Each row is a point. To make a cloud, some directions were put in groups of two or more. Within a group, all points are equally far from the middle, so they leave a hole (a ring in 2 directions, a hollow ball in 3). The other directions are filled evenly. Then the cloud was stretched, turned, moved and blurred a little. How many holes are there, and how many directions does each take, smallest first?
In the rows, 128 means zero.

Cloud (21 x 3):
[[159 121 136]
 [114  87 119]
 [ 87  98 117]
 [109 151 134]
 [216 125  94]
 [158 154  70]
 [106 181  73]
 [189 137 121]
 [122 117 117]
 [175 133 121]
 [136 133 124]
 [ 90 126  93]
 [ 97 149  75]
 [176  98 115]
 [164 120  71]
 [110 145  92]
 [193 142 129]
 [207 107  98]
 [130 132 134]
 [212 120  81]
 [114  85 103]]
Holes: 0

Cloud:
[[187 124 129 120]
 [101 176 109 178]
 [119 161 161  98]
 [154 169 133 106]
 [101  98 117 158]
 [154 158 158 146]
 [160 149  76 117]
 [ 86 118 152 161]
 [144 167 148 110]
 [ 80 150 132 170]
 [179 145 120 110]
 [137  96 103 177]
 [159 151 100 212]
 [155 135  73 172]
 [ 97  98 141 160]
 [103 187  97 122]
 [149 111  87 182]
 [103  94 148 158]
 [176 118 115  95]
 [ 65 146 109 118]
 [113 111  87  87]
 [153 157  73 171]
 [184 107 134 185]
 [ 71 156 116 147]
 [172 137 120 213]
 [144 116  84  89]
 [159 140  75 114]
 [ 84 130 150 167]
 [146 162 116 212]
 [ 83 143 136  54]
 [ 96 115 171 144]]
Holes: 2 (2, 2)

Cloud:
[[197 131 106 168]
 [190 137 114 204]
 [106 152 163 159]
 [ 94  82 119 107]
 [145 124 162 132]
 [113 125 149 158]
 [ 78 144 116  93]
 [174 130 152 189]
 [185 160  88 166]
 [ 71 164 105  75]
 [129 118 151 183]
 [148 130 156 142]
 [120  94 188 137]
 [151 130 115 181]
 [180 201  71 169]
 [162 198 148 167]
 [123 153 127 191]
 [ 93 162 178 104]
 [ 89  91 151  94]
 [136 164 106 181]
 [121 146 118 109]
 [139 151 123 176]
 [ 84 152 106 109]
 [162 153 172 142]
 [127 123 151 114]
 [136 172 138 132]
 [ 93 160 164  79]
 [129 145 167 130]
 [198 113 150 187]
 [175 145 150 159]
 [ 86 166  86 121]]
Holes: 0

Cloud (46 x 6):
[[ 83 163 164 149 111 153]
 [109 121 120 111 102 175]
 [183 115 140 181 145 154]
 [167  88  73 149 128 108]
 [128 123 175 189 153 143]
 [134 137 151 194 163 159]
 [105 210 133 114 142 155]
 [103 166  80 108 124 169]
 [127  97 111 107 192  95]
 [148  86  89 178 152 157]
 [132  61 159 123 149 107]
 [121 113 108 122  86 159]
 [132 131  86 118 194 158]
 [125 114  57 166 173 157]
 [ 97 103  94 106 199 137]
 [154 103 151 109 106 161]
 [119 138 112  68 169 152]
 [179 122  59 137 153 109]
 [156 139 197 152 130 130]
 [ 71 148 166 132 175 142]
 [157 163 147 149  83 138]
 [101 112  68 129 191  94]
 [136  92 146  74 154 110]
 [137 172  99 165 163  83]
 [108 128  38 147 160 145]
 [125 150 172 161 138 170]
 [118 158 124 191 186 151]
 [146 150 182 126 163 104]
 [ 54 165 156 109 147 136]
 [146 159 192 124 115 117]
 [ 68 103  58 146 165 121]
 [ 93 198 134 132 130 162]
 [174  99 110 106 171 119]
 [132  95 137  81  95 124]
 [ 51 143  89 111 145 109]
 [112 131 123 135 202  91]
 [ 70 183 106 156 139 127]
 [185  99 120 175 145 151]
 [ 67  97 129  90 123 158]
 [116  74  85 161 166 152]
 [120 182  71  96 133 151]
 [179 167 104 134  99 125]
 [107  87 127 117 150 171]
 [129 206  75 162 156 126]
 [188 140  88 177 110 125]
 [ 69 140 100  67 140 113]]
Holes: 3 (2, 2, 2)
